Each row is a point. The ring and each string are closed loops that go straight from each point to the next, and from the last back to the first. Before rounding, they use only three directions, however many columns there are. How many times does the string pass through the ring? Passing back the other way cancels.
In the rows, 128 means zero.

Ring, 10 rows:
165, 65, 101, 172
170, 81, 107, 188
167, 111, 118, 177
159, 136, 139, 139
150, 143, 161, 91
142, 134, 166, 58
138, 119, 152, 51
137, 104, 133, 62
143, 83, 109, 95
155, 66, 99, 140
String, 13 rows:
170, 31, 94, 182
144, 84, 72, 136
145, 102, 101, 116
147, 107, 113, 115
136, 100, 95, 94
136, 75, 93, 88
152, 53, 110, 116
164, 56, 128, 139
176, 31, 102, 196
164, 76, 79, 194
155, 102, 103, 148
162, 88, 133, 138
177, 47, 123, 182
Times through: 1

Ring (9 x 8):
122, 189, 148, 100, 149, 112, 160, 170
103, 179, 158, 104, 185, 147, 139, 161
92, 152, 151, 121, 208, 177, 119, 157
105, 85, 136, 155, 201, 193, 104, 148
129, 47, 118, 176, 167, 175, 111, 149
140, 49, 96, 182, 144, 156, 123, 162
144, 87, 69, 176, 126, 130, 142, 186
140, 150, 74, 146, 117, 103, 164, 199
136, 178, 109, 120, 123, 95, 170, 188
String (20 x 8):
131, 95, 42, 186, 142, 145, 135, 200
121, 128, 97, 149, 157, 144, 138, 180
126, 128, 100, 147, 150, 137, 142, 179
116, 158, 66, 150, 154, 135, 147, 203
125, 198, 51, 137, 128, 100, 171, 222
145, 216, 98, 106, 98, 62, 193, 204
130, 220, 121, 97, 125, 83, 181, 192
120, 218, 139, 92, 145, 100, 170, 181
120, 207, 176, 81, 153, 107, 164, 160
119, 184, 205, 79, 163, 120, 153, 139
117, 144, 158, 117, 169, 143, 138, 153
111, 139, 122, 135, 175, 154, 132, 169
86, 154, 114, 136, 212, 184, 117, 175
72, 131, 128, 143, 243, 218, 94, 161
101, 72, 154, 153, 212, 205, 95, 135
126, 51, 155, 158, 175, 178, 109, 131
126, 84, 125, 156, 164, 161, 123, 155
131, 89, 122, 154, 154, 150, 129, 158
127, 103, 110, 154, 156, 148, 132, 168
119, 103, 63, 175, 162, 159, 127, 191
Times through: 2

Ring, 9 rows:
172, 81, 147, 159, 163, 202, 177, 183, 149, 99, 141
180, 104, 151, 187, 168, 207, 196, 219, 152, 123, 121
165, 139, 154, 199, 164, 187, 195, 232, 149, 146, 106
125, 172, 116, 168, 142, 128, 155, 189, 128, 158, 113
95, 167, 74, 120, 123, 85, 110, 125, 109, 144, 138
78, 156, 69, 91, 115, 68, 86, 87, 103, 127, 155
68, 136, 109, 75, 116, 71, 75, 62, 111, 103, 167
83, 115, 149, 86, 127, 100, 91, 75, 125, 89, 167
134, 84, 158, 121, 148, 163, 137, 128, 141, 84, 158
String, 19 rows:
197, 61, 150, 172, 173, 232, 198, 204, 156, 93, 139
180, 59, 170, 157, 169, 220, 182, 181, 157, 83, 147
129, 107, 207, 147, 155, 167, 152, 156, 152, 98, 139
117, 126, 159, 136, 143, 138, 136, 143, 137, 113, 140
119, 101, 119, 108, 137, 134, 120, 112, 127, 95, 160
102, 86, 100, 71, 126, 113, 90, 64, 118, 75, 182
58, 121, 177, 69, 120, 80, 71, 49, 125, 80, 173
52, 142, 206, 86, 123, 78, 78, 67, 131, 93, 159
92, 130, 155, 109, 132, 110, 109, 106, 129, 105, 152
114, 118, 121, 116, 136, 126, 122, 120, 126, 107, 152
114, 92, 106, 91, 132, 126, 108, 91, 122, 86, 171
117, 74, 152, 92, 140, 144, 113, 89, 135, 68, 174
148, 49, 160, 111, 153, 185, 140, 118, 145, 61, 172
168, 61, 189, 149, 166, 211, 173, 167, 158, 77, 150
152, 103, 187, 164, 161, 187, 172, 184, 153, 107, 132
133, 124, 155, 151, 149, 155, 153, 165, 140, 118, 133
151, 106, 122, 148, 151, 168, 159, 168, 137, 113, 140
193, 70, 93, 160, 163, 211, 185, 192, 141, 104, 144
215, 50, 104, 173, 173, 242, 205, 211, 150, 96, 143
Times through: 3

Ring, 8 rows:
128, 138, 126, 125, 112, 122, 141, 126, 127, 129, 135, 109
125, 157, 106, 132, 107, 123, 150, 130, 131, 136, 125, 77
128, 167, 100, 139, 111, 121, 150, 128, 131, 142, 112, 60
134, 157, 114, 143, 130, 121, 135, 124, 129, 137, 107, 85
138, 140, 134, 142, 149, 122, 119, 121, 127, 129, 111, 125
141, 121, 154, 137, 156, 122, 108, 117, 123, 121, 118, 157
142, 115, 159, 130, 139, 120, 114, 113, 118, 122, 128, 152
135, 124, 145, 125, 119, 120, 130, 118, 120, 126, 135, 129
String, 29 rows:
125, 156, 105, 126, 87, 120, 160, 127, 127, 139, 132, 62
121, 157, 103, 127, 98, 123, 156, 132, 132, 136, 132, 74
127, 165, 99, 132, 89, 119, 161, 126, 127, 144, 121, 46
129, 158, 108, 134, 105, 120, 150, 126, 128, 139, 120, 68
126, 184, 80, 138, 79, 117, 172, 127, 128, 153, 111, 7
125, 184, 80, 140, 89, 119, 167, 130, 131, 151, 109, 17
125, 158, 107, 138, 128, 125, 140, 132, 136, 133, 118, 93
128, 143, 124, 136, 140, 125, 128, 129, 133, 126, 122, 124
134, 156, 114, 139, 117, 120, 141, 123, 126, 139, 112, 76
137, 171, 101, 146, 108, 117, 149, 120, 124, 149, 99, 39
139, 173, 102, 151, 118, 117, 144, 120, 125, 149, 92, 42
133, 142, 130, 142, 154, 125, 118, 127, 133, 126, 113, 133
131, 132, 137, 134, 149, 126, 118, 127, 131, 121, 125, 147
135, 139, 132, 135, 132, 121, 128, 121, 125, 130, 120, 116
142, 136, 140, 141, 142, 120, 119, 116, 122, 131, 110, 119
143, 136, 140, 139, 133, 118, 124, 114, 119, 133, 112, 110
136, 129, 143, 134, 144, 123, 118, 121, 125, 124, 122, 141
135, 124, 147, 133, 150, 124, 114, 122, 127, 120, 125, 155
140, 126, 148, 133, 137, 120, 119, 116, 120, 126, 121, 134
147, 122, 156, 132, 126, 115, 121, 107, 111, 131, 119, 122
151, 110, 169, 128, 124, 113, 117, 102, 106, 128, 124, 133
137, 111, 160, 127, 147, 123, 111, 118, 122, 116, 134, 170
132, 124, 144, 130, 145, 125, 118, 125, 129, 119, 131, 155
136, 129, 141, 129, 123, 120, 129, 118, 121, 128, 128, 122
138, 129, 142, 125, 104, 116, 138, 113, 115, 132, 132, 103
135, 129, 139, 121, 96, 117, 143, 115, 115, 132, 137, 99
129, 128, 136, 120, 108, 121, 139, 122, 123, 126, 142, 119
129, 143, 121, 121, 86, 118, 155, 121, 121, 136, 138, 78
131, 148, 119, 128, 99, 119, 149, 122, 123, 137, 128, 79
Times through: 3
String (31 x 12):
144, 127, 149, 130, 115, 115, 129, 109, 112, 133, 123, 108
135, 129, 141, 131, 132, 122, 125, 120, 124, 126, 127, 131
131, 118, 149, 128, 149, 126, 114, 125, 129, 116, 135, 168
134, 115, 153, 123, 129, 122, 122, 119, 121, 120, 140, 153
137, 123, 145, 119, 96, 116, 141, 113, 113, 131, 140, 107
135, 137, 131, 124, 92, 116, 148, 115, 116, 137, 132, 83
133, 141, 127, 128, 105, 119, 143, 120, 121, 134, 129, 91
131, 134, 133, 131, 134, 124, 127, 125, 129, 125, 129, 131
124, 134, 129, 126, 130, 126, 131, 131, 133, 122, 138, 137
121, 143, 117, 125, 117, 126, 142, 133, 134, 126, 138, 114
124, 136, 127, 129, 137, 128, 129, 133, 136, 121, 134, 140
128, 138, 128, 132, 135, 125, 129, 128, 132, 125, 128, 129
122, 154, 107, 132, 120, 126, 144, 134, 136, 130, 128, 98
124, 186, 77, 138, 80, 119, 173, 130, 131, 152, 112, 9
129, 178, 89, 139, 90, 118, 164, 126, 127, 150, 110, 24
131, 164, 104, 139, 107, 119, 150, 125, 127, 143, 112, 58
130, 149, 119, 136, 129, 123, 134, 127, 130, 132, 119, 103
128, 144, 123, 137, 143, 126, 127, 130, 134, 126, 121, 125
131, 163, 106, 144, 129, 122, 138, 128, 132, 138, 106, 78
138, 174, 100, 149, 113, 117, 147, 120, 125, 150, 95, 39
138, 158, 116, 144, 124, 118, 137, 120, 124, 141, 103, 73
135, 141, 130, 138, 138, 122, 126, 123, 127, 129, 117, 118
133, 132, 138, 137, 155, 126, 115, 126, 131, 122, 120, 148
135, 126, 146, 139, 168, 127, 105, 125, 132, 118, 119, 168
144, 125, 154, 143, 166, 122, 103, 116, 123, 123, 108, 154
146, 127, 152, 141, 149, 119, 112, 112, 118, 128, 110, 134
139, 136, 138, 136, 130, 119, 126, 117, 121, 131, 117, 113
134, 126, 145, 133, 148, 124, 116, 123, 127, 121, 126, 152
136, 111, 161, 131, 166, 126, 102, 122, 128, 112, 131, 190
146, 103, 175, 130, 154, 120, 101, 110, 115, 117, 128, 178
149, 114, 165, 129, 126, 115, 118, 104, 108, 128, 124, 132
Times through: 5

Ring, 10 rows:
129, 99, 138, 137, 179, 139, 121, 111, 155, 163, 165, 162, 137, 139
136, 100, 127, 182, 162, 115, 131, 125, 148, 183, 180, 163, 147, 134
153, 111, 105, 200, 120, 90, 145, 142, 134, 174, 173, 142, 149, 131
159, 124, 98, 194, 94, 86, 147, 148, 124, 158, 159, 124, 148, 130
157, 149, 103, 177, 72, 101, 139, 148, 112, 132, 137, 105, 151, 127
143, 175, 125, 140, 73, 139, 117, 136, 106, 103, 114, 94, 153, 125
134, 175, 137, 102, 91, 162, 106, 123, 112, 88, 103, 95, 145, 129
132, 158, 139, 71, 115, 170, 106, 112, 125, 83, 100, 103, 134, 136
131, 123, 137, 58, 152, 165, 112, 102, 145, 100, 115, 125, 122, 144
129, 106, 138, 86, 173, 155, 116, 102, 154, 129, 139, 145, 126, 144
String, 28 rows:
111, 102, 162, 135, 209, 165, 103, 99, 161, 173, 173, 178, 143, 137
123, 123, 148, 160, 164, 147, 112, 116, 143, 164, 165, 156, 151, 131
142, 116, 121, 138, 137, 125, 129, 123, 139, 143, 148, 136, 137, 137
149, 89, 109, 155, 152, 102, 143, 126, 151, 167, 168, 152, 133, 141
143, 85, 116, 206, 164, 94, 142, 131, 152, 202, 196, 171, 147, 134
127, 108, 139, 249, 168, 110, 125, 134, 144, 222, 210, 181, 169, 123
126, 125, 143, 223, 154, 125, 118, 131, 137, 197, 189, 165, 167, 122
141, 126, 123, 144, 128, 126, 127, 126, 134, 141, 146, 131, 142, 134
157, 89, 98, 145, 137, 94, 150, 130, 147, 155, 159, 140, 128, 143
148, 77, 109, 171, 166, 96, 146, 126, 157, 185, 183, 165, 134, 141
144, 76, 115, 151, 176, 107, 141, 119, 160, 177, 177, 166, 130, 143
145, 94, 115, 120, 155, 119, 136, 118, 151, 146, 152, 144, 126, 144
150, 85, 108, 89, 156, 118, 140, 113, 156, 131, 141, 139, 114, 150
132, 78, 132, 50, 199, 153, 122, 91, 170, 127, 138, 155, 109, 155
121, 114, 151, 61, 181, 176, 104, 93, 154, 115, 128, 143, 124, 145
119, 142, 155, 98, 154, 176, 99, 105, 137, 118, 128, 133, 141, 134
134, 137, 134, 102, 131, 152, 115, 115, 134, 114, 125, 122, 136, 137
147, 128, 117, 47, 119, 148, 124, 111, 136, 79, 98, 102, 115, 147
134, 157, 137, 38, 113, 177, 105, 106, 126, 63, 85, 94, 125, 141
115, 191, 165, 56, 111, 207, 82, 104, 114, 63, 83, 94, 144, 130
114, 182, 165, 113, 121, 189, 87, 113, 117, 103, 115, 114, 157, 124
141, 135, 125, 116, 120, 138, 122, 122, 130, 118, 128, 119, 137, 136
148, 133, 116, 62, 112, 143, 126, 116, 132, 84, 102, 102, 120, 144
137, 144, 132, 8, 123, 178, 109, 100, 134, 54, 78, 94, 113, 147
125, 142, 148, 26, 146, 189, 100, 95, 139, 74, 94, 112, 121, 144
119, 139, 155, 80, 158, 180, 99, 101, 140, 111, 123, 132, 136, 137
124, 98, 145, 23, 193, 178, 109, 85, 164, 103, 119, 143, 109, 153
130, 86, 136, 63, 194, 155, 119, 94, 166, 130, 140, 154, 115, 151
Times through: 4
String:
133, 127, 134, 139, 141, 139, 119, 120, 137, 142, 147, 137, 143, 134
149, 101, 110, 117, 139, 116, 138, 121, 146, 136, 144, 134, 126, 143
145, 75, 113, 149, 173, 105, 142, 120, 160, 175, 176, 164, 129, 144
131, 90, 133, 214, 182, 110, 130, 126, 155, 212, 204, 183, 154, 131
159, 91, 95, 142, 131, 92, 151, 131, 146, 151, 155, 136, 126, 143
143, 123, 121, 159, 128, 119, 130, 130, 134, 150, 154, 135, 144, 133
135, 134, 131, 205, 128, 119, 124, 136, 129, 174, 171, 145, 161, 124
153, 120, 107, 154, 113, 106, 139, 135, 132, 142, 147, 126, 139, 135
170, 108, 82, 145, 93, 81, 157, 142, 131, 133, 140, 114, 128, 141
177, 132, 74, 208, 52, 60, 163, 164, 111, 147, 150, 103, 148, 129
172, 145, 82, 183, 49, 77, 154, 159, 108, 128, 134, 94, 146, 129
166, 137, 90, 138, 70, 96, 147, 144, 118, 112, 122, 96, 135, 136
147, 139, 116, 135, 103, 124, 129, 131, 124, 122, 131, 113, 141, 133
154, 137, 107, 118, 95, 120, 134, 132, 124, 109, 121, 105, 134, 137
153, 172, 112, 104, 61, 136, 124, 135, 106, 78, 95, 78, 139, 131
126, 210, 151, 112, 69, 181, 92, 126, 96, 75, 91, 81, 160, 120
119, 199, 161, 106, 95, 190, 87, 118, 106, 84, 99, 95, 158, 122
134, 172, 138, 42, 96, 179, 103, 110, 117, 55, 78, 84, 130, 137
148, 131, 116, 69, 114, 141, 126, 116, 133, 90, 107, 105, 122, 143
142, 130, 123, 89, 124, 143, 123, 116, 135, 105, 119, 116, 128, 140
147, 110, 115, 16, 138, 151, 127, 102, 147, 74, 96, 108, 103, 154
144, 114, 119, 72, 138, 140, 127, 111, 144, 106, 120, 122, 119, 146
122, 135, 150, 119, 155, 163, 105, 110, 139, 133, 140, 140, 144, 133
111, 115, 163, 98, 196, 178, 99, 94, 156, 143, 149, 160, 137, 139
108, 119, 167, 135, 195, 173, 98, 101, 153, 163, 164, 168, 148, 133
Times through: 0
